Every row gives one point. Any point is a mix of the corners, with weights that add up to 1. It lies inside the corners' shape when no weight is negative. Say inside or outside, and name the corners with a negative weight.
In the rows, 128 means zero.

Corners:
(1): [ 60 114]
(2): [133 117]
(3): [167 158]
Points:
[144 134] -> inside
[173 155] -> outside (1)
[177 160] -> outside (1)
[149 139] -> inside
[172 151] -> outside (1)
[123 143] -> outside (2)
[ 60 105] -> outside (3)

Corners:
(1): [172 173 204 113 178 176 143  98]
(2): [164 140  58 168  47  94  69 174]
(3): [112 139 157  75 148 112 100 115]
(4): [134 146 137 144 101  52 142 142]
(5): [ 75  72 164  97  73 166 118 118]
(6): [116 139 100 119  50 156  91 156]
(7): [127 109 152 133 176 190 165  96]
(8): [186 204 107 113 114  69 105 107]
(9): [119 134 147 173 198 127 132  72]
Points:
[127 127 144 140 155 144 141 104] -> inside
[119 121 142 113 103 149 121 126] -> outside (9)
[130 128 105 128  73 108  96 149] -> outside (1, 9)
[122 138  97 154 113 106  83 115] -> outside (1, 4, 7)

Corners:
(1): [ 47  61  98 145 151 134  89 201  62 101  96 182  76 135  86 181 145 144]
(2): [ 48  89 172  61 131  60  78  82  88 138 124 171  80 169 166 155  97 161]
(3): [ 81 116 165  95 157  53 113  79 168 131  99 133  94 110 139 147 154 107]
(4): [167 130 126 169 171 127 191 104 134  62  73 152 144 132  92 120 126 126]
(5): [174 180 178  76 131  48 151 139 151 106 144 150  63 143  86  98  96  90]
(6): [ 75 105 184 164  95 114  85 104  94  68 152 114  81 156  92 118 161 119]
(7): [ 84 126  77 189 160 204 182  80  88 157 116 121 168 121 121 168  60 152]
(8): [150 138 125 134 207  61  85 106  87 140 115 103 104 146 128 157 162 136]
(9): [ 92 160  88  98 137 164 113 116  58  82  80 172  61 188 164 135 123 158]
(10): [148 115 100 145  75 181 103  78 103 142 162 123 147 212 112 165 154 162]
(11): [191 132 117 145 130  69 119  97 145 112 110 188 111  89 167 124 125 139]
(12): [194 129 143 184  88 102 115 126 173  90 144 100 153 112 175 159 139  88]
(13): [136  53  76 176 146 164 109  75 167  98 179  92 128 101 110 178 154  78]
(14): [105  97 169  90 159 117 162 139 125 141 124 121  84  81 108 134 105 167]
(15): [106 167  95  65  66 181 150 140 135  57 125 102 185 177 103 158  76 172]
(16): [ 99 143 108  98 190 156 116 137 123 126 170 185 131  94 154 103 143 113]
(17): [113 118 190 129 124  98  91 110 154 133  93 135 105 187 156  68 134 160]
(18): [173 186 105 184 191 164 186  69 122 124 172 104 117 170 157 158  97 187]
(19): [ 88  74 140  47  90  50 120 194 117 162 201 113 103 133 129 109 129 134]
Points:
[123 124 131 118 138 116 125 123 120 104 125 136 108 142 124 136 131 139] -> outside (7)
[ 99 118 112 123 150 146 137 108  71 124 142 109 101 177  96 168 110 168] -> outside (3, 11, 12, 16, 17)
[130  97 119 143 155 112 117 108 131 141 141 134 125 120 145 149 136 132] -> outside (5, 6, 9, 15)
[112 102 145 111 119  94 116 113 128 125 127 129 109 145 106 140 130 137] -> outside (9, 12, 16, 18)
[118 116 133 129 131 117 111 116 124 120 133 131 109 141 133 138 130 136] -> outside (4)
[106 106 133 113 124 113 106  98 130 123 133 125 120 129 143 143 131 134] -> outside (1, 4, 5, 18)

Corners:
(1): [139 138 113 124 136 133 133 111 114 137 149 132  73 141 146 132 134 137
 137 121]
(2): [141 144 126 133 118 126 102 107 131 123 149 128 142 152 107  88 127 136
 107 148]
(3): [137 122 108 139  96 145 129 122 115 127 128 135 121 109 122 135 131 119
 127  83]
(4): [143 136 126 138 114 120  90 107 126 123 156 149 122 158 144 142 117 121
 116 137]
(5): [ 96 144  91 112 126 146 126 162 160 138 116  97 123 140  93 123 122 122
 131 142]
(6): [162 124 144 123 121 139 156 170 106 126 137 128 123 140 119 135 131 140
 153 119]
(7): [159 136 135 131 140 113 145 113 110 125 134  96 125 145 139 118 124 145
 125 129]
(8): [140 139 145  89 122 140 115 112 131  61 116 126 149 162 115 118 103 139
 124 139]
(9): [105 165 166 152 152 130 106 132 148 109 136 144 142 139 110 139 127 135
 148 117]
(10): [139 114 157 150 134 118 138 112 107 140 105 115 136  97 113 141 121 123
 133 153]
(11): [146 115  94 126 131 140 134 114 143 111 141  98  98 138 138  99 124 101
 121 148]
(12): [111 159  98 126 148 170 100 249 122 100 134 121 143 149 133 137 139 144
 139 126]
(13): [ 62 124 116 149 121 109  84 114 155 132 135 148  93 137 130 134 135 119
 112 141]
(14): [142 132 115 144 141 114 115 108 123 133 146 153 130 123 138 128 141 110
 131 114]
(15): [128 125 100 149 119 123 138 122 139 140 132 123 119 113 125  69  85 137
 112 140]
(16): [128 151 120 120 142 124 112 136 150 136 112 129 107 134 153 136 145 143
 130 120]
(17): [140 121  99 129 133 132 130 119 134 137 133 106 123 147 142 114 133 137
 158 128]
(18): [158 122 100 145 139 143 122 114 127 118 129 140 134 162 142 116 126 132
 101 144]
(19): [143 137 102 153 118 116 146 115 120 138 137 129 125 125 145 118 144 132
 127 147]
(20): [122 157 167 111 145 141 119 117 116 133 101 131 148 152 149 140 129 140
 125 125]
(21): [125 126 132  97 142 143 126 146 146 113 145 102 136 129 135 136 141 141
 117 152]
Points:
[141 130 118 136 127 127 124 124 126 121 139 127 121 137 135 121 128 131
 130 132] -> outside (5, 20)
[121 140 123 121 132 137 120 145 135 116 135 124 122 135 133 133 131 132
 127 127] -> outside (2, 10, 17, 18)
[129 133 109 125 126 135 122 136 132 125 135 122 120 142 133 120 129 132
 125 130] -> outside (9, 10)
[128 133 125 135 135 142 118 150 128 125 127 129 135 129 133 127 134 130
 130 121] -> outside (1, 4, 5, 7, 8, 19)
[128 137 116 139 130 134 117 138 130 131 130 134 136 139 134 127 132 133
 124 135] -> outside (1, 7, 8, 11)
[125 140 122 130 132 130 113 126 133 122 130 130 125 142 132 128 127 133
 126 132] -> outside (6, 11)
[127 138 129 125 128 130 122 129 130 118 130 123 126 136 126 126 125 132
 125 134] -> outside (17, 18)

Corners:
(1): [154 131  66 160 111 100 136 128 132 147  99 209 146 142 183 174 149 136
 138 175]
(2): [ 93 131 144  96 114 117 134 109 192 110 187  84  90 166  85  96  91 119
 151  85]
(3): [124 159  55 178 108 103  85 143 159 112  84 249 152 133 149 156 151 124
 216 132]
(4): [129 135 137  99 123 107 120 135 137 134 150  87 101 114 157  87 182  95
  60 168]
(5): [158 115 101 165 122  87  90 127 132 123 145 159 157 116 142  78 162 150
 127 147]
(6): [ 77 119 179 142 133 132 125 155 122 148 163 143  89 131  69  98 118 147
 139  97]
(7): [ 89 167 136 147 109 127 102 133 103 159 159 127 137 111 159 108 144 143
 123 128]
(8): [137 128 130 126  94 167 148 107 113 162 126 124 112 103 119  93 115 128
 157  91]
(9): [150 101  17 172 155  79 104 116 146  94  40 226 154 139 206 158 111  93
 191 141]
(10): [140 104 123 104 158 123 111 156 135 169 181 105 132 114 164  98 181 134
 104 146]
(11): [ 89 139 175 120  76 154 143 144 182 122 207 125  86 139  80 109 140 120
  95  40]
(12): [140 128 148 105 146 136 104 135 111 126 174  97 142 158 131  87 172  99
  77 148]
(13): [139 128 165  71 136 123 176 135 174 101 161 163 106 148 137  66 118 172
 166  73]
(14): [125 136 144 136 138 125  89 143 122 114 127  85 121 135 133 103 167 151
  98 120]
(15): [130  94 141 135 156 131 131 133 120 137 132  77 186 111 137  51 151 129
 112 149]
(16): [152 130 135  91 157  95 130 149  84 148 140  60 145 105 131  99 164 109
  48 161]
(17): [125  70  61 150 189  87 113  83 126  60  61 211 180 131 182 157 141 118
 230 148]
(18): [117 145 144  99 153 156  88 118  98 142 102 120 149 105 148  96 134 161
  81 155]
(19): [133 165 170 147 155 136  92 130 108 155 119  73 122  83 133 141 126 104
  60 161]
(20): [128 115 111 174 104 122  83 187 106 121  92 224 140 102 161 187 133 140
 165 170]
(21): [111 115 118 148 155 153 147 143 120  97 162 111 103 101  95 117 103 119
 141 139]
Points:
[121 117 120 128 143 125 128 150 123 120 135 154 136 119 145 121 140 128
 134 143] -> outside (2, 5, 8, 14, 19)
[124 127 133 127 137 124 114 138 127 130 139 126 128 121 132 108 141 127
 123 130] -> outside (1)
[126 121 135 122 134 127 128 131 129 132 142 127 128 120 133 105 130 128
 123 129] -> outside (3, 14)
[122 121 122 129 136 115 110 138 132 116 136 138 134 126 137 103 146 131
 131 131] -> outside (1, 8, 19)
[124 127 123 130 135 127 118 135 128 127 133 133 130 128 140 118 141 125
 125 135] -> outside (5)

Corners:
(1): [108 150 131 163 163 202 105 143 152 144 166 173 148 137  85 106  82  96
 143 141]
(2): [154 149 157 120  80 135 174 165  87  76 100 156 169 158 126 166  64 140
  80 157]
(3): [123 151 109  79 103  59  91 136 179 134 105 167  95 110 172 132 163  85
 179 125]
(4): [180 135 150 189  58 112 110 137 149 170 190 120 110  81 115 132 116 170
 159 118]
(5): [115 154 179 156  93 155 101 176 170 143 127 100 116  87 101 135  65 184
 140 150]
(6): [ 78 130 135  80 103  73  90 145 100  84 168 131  92  94  96 180  60 130
 149 112]
(7): [ 85 143  99 103 162  76 184  98 115 156  72 109 121 119  92 183 163 113
 154 179]
(8): [110 147 176  70  96 207 155 146 156  95 152 168 141 197 184 120  75  87
 203 101]
(9): [123 158 111 100  67  90  66 117 202 177 155 128 132 128  95 128 123 174
 185  98]
(10): [115 109 202 143 117 185 173 151  93  92  96 218 106 130 139 130 115 164
  90 106]
(11): [108 111 140 171 110 160 168 112 136  97 143 160 126  82 194 180 173  91
 178 127]
(12): [177 171 123  97 141  64  86 136 142 131  88  96 154 144 142 179  81 128
  91 160]
(13): [102 125 128 118 109 118 167  85 167 121 198 153 163 122 166 123 105 143
 201 163]
(14): [ 94  82  83  66 154  64 158 115 121 156 113  92 163 107  95 123  41 128
 161 148]
(15): [147 109 134 161 171 125 134 122 174  78 152 161 105 149 109  89 151 142
 142  99]
(16): [123  94 131 172 134  90 157 122 161 166 144 189  86 173  65  69  99 188
  71  64]
(17): [121 111 104 108  97 170 133 134 147 131 148 132 128 163 187 158 115 132
 199 151]
(18): [127 215 147 162 193 124 121  88 179  90 108 177  96 153 136 107 111 100
 185  72]
(19): [154 154 135 164  70  72 101 124 108 179  78 112 147 129 144 118 162  93
 120 153]
(20): [ 97  91  87 108  59  45 137 166  90 170 154 121 111 163 147  95 139 181
  84  81]
(21): [195 195  82 162  79 126  83 120 183 192 122  74 127  89  73 154 147  97
 101 203]
Points:
[132 145 130 134 117 107 129 125 148 145 116 140 129 128 122 125 123 128
 137 130] -> outside (6, 17)
[125 127 130 124 122 116 145 132 152 133 130 140 114 139 146 126 114 140
 143 120] -> outside (1, 2, 6, 9, 19)
[122 133 130 150 113 127 142 121 147 156 139 140 121 118 135 120 125 127
 161 129] -> outside (2, 6, 9, 12, 15)
[142 141 139 130  92 124 130 129 152 125 133 134 140 128 160 134 126 127
 161 136] -> outside (1, 6, 7, 16)

Corners:
(1): [177 158 102  84 149 163 135 156 181 152 114 149 195  51 177 155 171 118
  62  85]
(2): [ 97 112 129 178 150 145 112  47 151 165 182 161 167 209 168 108  73 104
 163  99]
(3): [148  98 114 175 166 132 179 121 153 179  69 157 137 138 191 103  70  90
 146  91]
(4): [ 90 139 120 135 134 115 118 133 114 123 205  98 154 136 173 141  96 158
  88  59]
(5): [140 201  85 115 197 113 162  45 190  71  96 140 100 131  58  82 128 163
  95 160]
(6): [146 153 139 137 153 106 235 123 156 139 156 129  66  83 144 100 159 176
 134 104]
(7): [145 106 122 136  63 139 177 116  91  89 148 170 134 103 126 146  89 114
  97 102]
(8): [171 117 137 131 152  88 106 132 139 103 181 152 130  89 124  85  76 189
  76 169]
(9): [ 92 163 127 154 148 169 141 134 137 151 202  99  90 141  98 156 108 160
 162 166]
(10): [ 97 102 128  80  86 159  79 141 107 103 107 124 211 133 173 101 154 105
 135 171]
(11): [202 206  93 169  70 110 154  85  58  72 213  61 160 162 104  60 177 103
 143 178]
(12): [114 109 110 144  69 102 205  90 159 134  92 151 180 125  73 160 100  89
 165 138]
(13): [201 159  99 149 107 111 145 168 130  93 158 142  90 113 144 182 131 200
 151 143]
(14): [ 79 141 123 125  86 179 150 136 160 179 177  58  85 162 148 132 122 130
  94  62]
(15): [ 58 195 194 130 131 140 105 105 185 126 116 129  84 129 137  79  45  67
 114  41]
(16): [206  91 139  89 130 150 119  87 123  89 187 122 105 125  75 109 203 131
 152 176]
(17): [ 81 177 152 143 116 103 157 104 135 173 102 152 127 151 150 191 166 162
  64 145]
(18): [ 86 154 178  83 156 176  71 161 151 178 142 104 159 162 108  79 132 173
 168  82]
(19): [117  99 173 159  97 176  82 146 138  96  95 115 142  50  81  68 111 190
 134  94]
(20): [130 110 164 161 161 165 200  72 187 113 110 136 135 180 165  88 102  96
 170 151]
(21): [159 117  84 178 110 131 216 157 149  78 109 159 125 165  97 137 176 108
 115 174]
Points:
[141 137 138 126 134 139 138 109 143 129 158 128 122 126 118 117 128 143
 129 117] -> outside (10, 21)
[136 138 127 143 115 135 153 112 135 114 142 126 121 139 114 112 129 134
 137 144] -> outside (1, 4)
[131 142 123 116 127 141 119 140 140 111 129 135 125 109 118 129 129 156
  98 123] -> outside (2, 6, 11, 12, 20)
[149 127 119 142 112 138 158 113 127 132 155 133 145 151 140 123 136 125
 143 144] -> outside (4, 5, 15, 19)
[147 133 116 134 102 116 145 117 120 100 157 125 131 131 101 112 147 157
 116 142] -> outside (1, 3, 9, 15, 20)
[137 149 127 130 137 130 135 116 143 119 129 133 124 122 132 104 132 143
 104 114] -> outside (9, 12, 20)
[115 135 140 135 137 141 142 118 152 136 139 135 127 136 133 119 115 138
 130 117] -> outside (11)

Corners:
(1): [182  56 123 132  99 176 145 193  91  99 171 174 104 126  99 118 107 115
 173  51]
(2): [149 162 131 120 153 186 108  47 156 116 137 123 108 201 201 176 100 167
 100 161]
(3): [128  46  88  56  81 113 153 114  97 146 133 113 154 132 103 162 174 134
 151 161]
(4): [135 144 155 106  76 131 107  58 133 139  79 122 111 179 154 118 130 205
  76 219]
(5): [139 182 120 155 139 116 107 100 111  92 110 122 129  88 100 132 169 156
 198  98]
(6): [183 111 112 193 105 153  97 135 181 100 196 172  73 153  67 136 115 155
 138 146]
(7): [159  55 158 142 134  44  73 126  87 197 148 180 153  84 150 117 132  98
  85 138]
(8): [185 136 139 100 158 129 135 116 133 166 114 162  62 139 101 104 138  88
  86 121]
(9): [103 147 123 177 160 154 127 135  70 150 128 153 142 112 188 144 102 136
 116 157]
(10): [106  85 126 143 128  87 116 159 131 133 122 202 163  47 129 110 147 140
 157 135]
(11): [ 82 220 134 181 168 130 137  70 110  63 125 154 121 126 200  87 102 101
 176 124]
(12): [ 94 169 107 148 156 152  83 174 126 196 120 174  49 158 156 131 116 130
 122 107]
(13): [161 123  94 136  87 120 149 154 140 116  78  91 111 114 135 194 156 119
 162 141]
(14): [154 152 116 152 160 106  98 107 123 161 165 123  31 134 126 143 103 188
 130 122]
(15): [135  73  94 125  76 126  78 112 146 199 187 151  88 124  94 153  71 128
 118 136]
(16): [119 169 155 157 137  86 144 134 134 155 128 118 120 126 180 131 164 137
  85 148]
(17): [ 55 144 107 102 155 151  63 158 182 168 138 131 125 161 132 108  90 167
 128 148]
(18): [109 143 115 165 146 221 128 129 137 131 100 102   7 165 147 129  86 127
 134  77]
(19): [151  79  97 103  95 148 139 161  86 184 113 112 141 151 152  61 173 152
 113 139]
(20): [170 100 163  86 133 146  98 145 100 225 132 145  23 115 184  81 129  84
  89 149]
(21): [168 115 154 160 124 142 148 123 104 173 104 109 100 158 148 164 113 162
 139 137]
Points:
[150 109 120 140 116 142 117 126 122 137 135 154 106 131 125 128 126 127
 133 137] -> outside (14, 16, 17)
[153 123 120 141 123 139 117 123 138 136 140 143  95 140 124 136 126 137
 127 137] -> inside
[130 137 122 134 130 127 124 128 130 135 118 132 113 138 139 124 143 149
 132 131] -> outside (9, 15, 20)
[142 121 119 130 119 130 117 121 128 147 133 137  96 134 128 135 123 138
 127 138] -> inside
[148 107 123 130 124 142 112 135 120 165 130 140  98 138 132 133 121 143
 121 137] -> outside (11, 16)
[141 128 122 130 129 140 118 123 124 153 132 135  90 145 138 134 125 134
 122 136] -> outside (10)
[148 120 126 131 112 124 123 118 119 140 127 126 104 131 125 125 133 137
 137 132] -> outside (2, 9, 10, 12)

Corners:
(1): [ 69 123 102 136  93 142 120 157 148 160 141 141  87 116  92  65  70 206
 184 125]
(2): [134  93 123  73 109 153 121 174 101 102 133 128  90  90 113 202 130 143
 153  82]
(3): [111 109 137  84 203 144 122 159 112 120 110  95 125 146 115 220 177 121
 100 133]
(4): [160 177 106 102 172 131 188  99 122 111 157 133 150 128 157 109 128  75
 110 129]
(5): [ 69 128 162 165  77 156 121 142 117 178 156 202  40  85 117 100 112 246
 164 161]
(6): [156 163 142 123 158 123 152 144 123 101 118 128 169 181 112  97 153  67
 144 113]
(7): [158 210 107  90 133 103 116 141 109 124 140 136 146 178 188 115 179 100
 127 163]
(8): [ 71 140 132 133 126 169 124 139 110 136 111 146 135  91 109 110  48 203
 139 169]
(9): [ 81 153 105 117 104 148 145 108 156 158 102 138 136 112 119  72  76 199
 116 144]
(10): [114 171 116  59 149 125 159 123 125 106 174 149 137 140 149 101 156  69
  76 147]
(11): [128 191 112  90 151 126 168  96 150 133 160 127 219 193 180  91 122  60
 106 123]
(12): [113 103 160  68 143 138 126 145 128 113 112 102  84  80 123 175 132  92
 113 126]
(13): [ 54 146 125 125  98 110  70 124 112 185 116 123 133  58 116 105 107 249
 154 141]
(14): [127 168 131 128 151 103 136 125 108 128 125  94 159 159 180  94 145 132
  78 126]
(15): [163 181 112  85 118 113 144 139  84 152 153 155 133 170 130 118 132  80
 112 131]
(16): [128 118 155  92 148  97 122 163 123 110 119 129 124 119 128 199 125 162
 115 145]
(17): [141  57 123 104 143 146 119 138  99  98 122 156  72 147 116 219 137 114
 136 140]
(18): [108 215  98  90 137  86 141 109  99 113 135 135 129 163 154 115 131  88
 130 125]
(19): [169 212 104 131 112 124 150 100  82 109 169 107 159 196 115  92 114  95
 149 126]
(20): [135 124 131 140 136 150  72 149 131 107 129  95 141 116 105 195  90 153
 119  88]
(21): [125  96 117 163 115 136 138 149 104 118  94 128 122 125 119 222 129 119
 103 162]
Points:
[117 127 127 120 135 138 120 146 116 128 123 128 130 137 120 155 125 148
 126 136] -> outside (4, 12, 18)
[132 155 136 144 116 134 122 143 102 136 124 125 146 147 118 145 123 161
 134 137] -> outside (1, 4, 10, 12, 17, 18)
[117 101 138 104 136 137 110 162 111 126 123 142  95 103 109 183 132 149
 134 141] -> outside (9, 11, 14, 18, 19)
[113 154 127 101 142 133 130 139 117 128 136 126 135 127 137 132 131 121
 120 130] -> outside (9, 16, 17, 19)
[117 153 122 100 133 122 128 130 120 137 146 136 116 136 137 124 127 140
 123 136] -> outside (2, 6, 8, 21)
[117 151 123 102 136 130 136 130 126 126 135 130 139 137 134 128 122 128
 114 134] -> inside
[121 145 123 108 137 129 136 130 120 123 129 122 143 138 127 130 119 122
 122 125] -> outside (5, 7)
[137 155 118 107 135 126 142 131 116 120 137 129 132 152 138 132 133 110
 117 131] -> outside (8, 13)
[120 140 124 104 131 132 133 134 120 125 127 130 124 130 132 135 125 130
 121 134] -> inside

Corners:
(1): [154 199 154 131  88 173  50  99 167 119 147  94 115 131  85 171  64 180
 134 187]
(2): [141 179 139 148 134 118  87 173 165 152 120  92 139 162  89 120  78 198
 100 129]
(3): [163  90 132 102 144 190 149 159  92 183 115 132 123 182 181  89 139 149
  76 114]
(4): [155  72 143 115 119  94  86  82 121 164 146 127 113 204 151 128 132 124
 150  93]
(5): [180 139 193 131 174 135 164  79 107  78  72 190 149 137  96  93 178 175
 110 142]
(6): [148 139 202 169  97 172 124 110 180  99  86 149 110 131 109 116  71 139
 148 160]
(7): [171 112 137  77 161 124 116  87 197  69  90 172 140 150 118  69 146 153
 171 120]
(8): [125  68  81  80  80 181 158 189  63 163 160 175 186 167 122 215 144 116
  98 157]
(9): [128  92 177 105 126 138 112 176 182 127 129 101  99 126 116 160 119 137
 143  91]
(10): [128 170 151 112 128 105 187 124 142 159 155 131 150 124 155 114 185 128
  89 145]
(11): [125 121 121 132 149 116 147 174 158 141  58 130 107 194 107 162 195 151
 146  94]
(12): [119 202 123 159 143 118  97 143  57  51 153  80 120 135 113 193 110 100
 155 177]
(13): [ 92 100 126  87 140 166 145 162  86  91 131 176 167 206 117 172 195 104
 124  89]
(14): [ 69 196 157 152 169 106 159 167  54 165  98  68 161 158 108 207 148  79
  71 106]
(15): [186  69 141 112 121  69 201  87 121 134 168 100 107 144 160 115 153  63
  86  70]
(16): [ 96 183 161 112 160 168 178 155  65 116 170 156 129 132  87  91 147  82
 156 109]
(17): [113  95 111 162 154 178 108 116  98  89  69 179  92 138 149  81 123 102
  95  92]
(18): [175  98 112 153 174 133 126  42 109  58 154 119 149 103 135  58 142  93
 182  81]
(19): [161 158 123 122 121 125 114  76 114  95  88 166 180 113 160  87 151 119
 138  97]
(20): [152 177 148 144 142 113 121  35 101  54 137 166 137 123 128 127  90 182
 175 139]
(21): [132 112 179 110  88 165 158 150 147 107  66 131 120 153 110  88 138 171
 132 163]
Points:
[132 138 146 121 128 139 134 129 118 116 116 139 137 152 123 133 137 134
 124 124] -> outside (18)
[135 134 141 131 130 150 133 126 120 107 114 142 131 139 122 127 127 128
 123 128] -> outside (4)
[148 104 140 115 126 146 142 126 128 121 119 141 122 154 135 116 149 119
 122 115] -> outside (2, 14, 20)
[127 105 132 129 134 151 117 138 120 106  88 137 130 162 131 117 129 135
 136 111] -> outside (1, 5, 10, 15, 16)

Corners:
(1): [169  99 116 119 176 187 107  90 115 178 119 176 126 176 141  64 125 139
  87 104]
(2): [ 73  57  54  93  98 144 114 102 122 128 159 155 105 119 139 119  83 122
 108 106]
(3): [ 89 129 108 125 147  91 193 168 123 142 116  49 173  85 161 144 150  50
 128 169]
(4): [175 152 174 182 186 116 170 110 153 163  95 110  62 127  91 134 143 101
 154 101]
(5): [ 51 162 119  69  85 164 178 187 123 105 114  90 150 108 166 150 105  96
 149 169]
(6): [ 78 126  65  95  79 153 140 106 143  65 117  85 186 158 182 103  44  94
  96 139]
(7): [172 150  97  92 160 117 100 113 190 149 122 162 106 174 103  71 157 145
  60 103]
(8): [ 31 167 165 132 111 102 195 197 159  92  82 113 196 102 121 168 132  80
 118 130]
(9): [132 109 124 135 139 117  71  76 155 156  53 127 100 167 128 130 112 157
  77 153]
(10): [ 39 157 122  49 105 152 128 145 145 115  86  66 174 106 159 178  81  41
  98 102]
(11): [144 149 153 122 163  88 171 132  77 148 109  86  92 169  75 197 165 143
 167 116]
(12): [163 153 130 143 133 118 118  97 149 139 126 158 148 119  93 134 118 127
  97 164]
(13): [105 146 151  54  72 103 184 174 104  99  72  94 132  93 198 152 111  52
 129 141]
(14): [ 74 164 117  93 138 101 154 165 121  81  64  81 164  65 123 158  74 117
 115 108]
(15): [141 161 165 163 133  75 114  92 110 192 158 110 103 153  89  93 172 181
 211  93]
(16): [ 67 178 138 112 121 105 216 102 135 109  93  93 188  92 156 181 111 120
 113 137]
(17): [150 180 193 196 186  65 157 149 104 207 202  88  96 147 130  89 148 144
 122 117]
(18): [ 46 184 126 129 155  61 224 163 120 158  83 119 139 122 115 194  75  82
 207 130]
(19): [136  79 138  82 103 166 120 130 157 154 129 109 187 135 138  92  84 144
  77 124]
(20): [200 116 124 154 123 140  71 114 164 187 116 138 129 163 109 145 143 187
  56  65]
(21): [ 87 163 176  70 164 107 150 152 126  72  97 117 156 107 212 168 110  66
 202 125]
Points:
[ 98 136 107  88 119 123 166 148 137 105  96 129 165 118 136 153 107 103
 113 138] -> outside (4, 9, 10, 15, 17)
[105 151 131 125 139 110 145 123 131 136 106 110 135 128 124 147 123 120
 128 121] -> outside (13, 19)
[124 140 134 129 138 112 144 124 133 141 113 117 130 133 127 126 120 128
 130 122] -> outside (10)
[116 140 137 107 129 117 149 143 129 136 117 105 140 126 135 134 120 106
 126 121] -> outside (9, 16)
[ 89 138 117  94 116 124 162 139 129 116 112 109 158 114 153 149 100 103
 107 126] -> outside (4, 9, 15)
[114 140 125 122 129 117 153 133 129 141 123 104 139 128 124 135 122 117
 120 115] -> outside (9, 21)
[ 94 148 142 104 132 107 169 164 119 133 128 108 148 117 150 139 128 113
 138 120] -> outside (4, 6, 9, 10, 12)
[112 153 138 119 136 114 149 134 133 134 105 101 144 131 135 140 116 113
 121 127] -> outside (2)
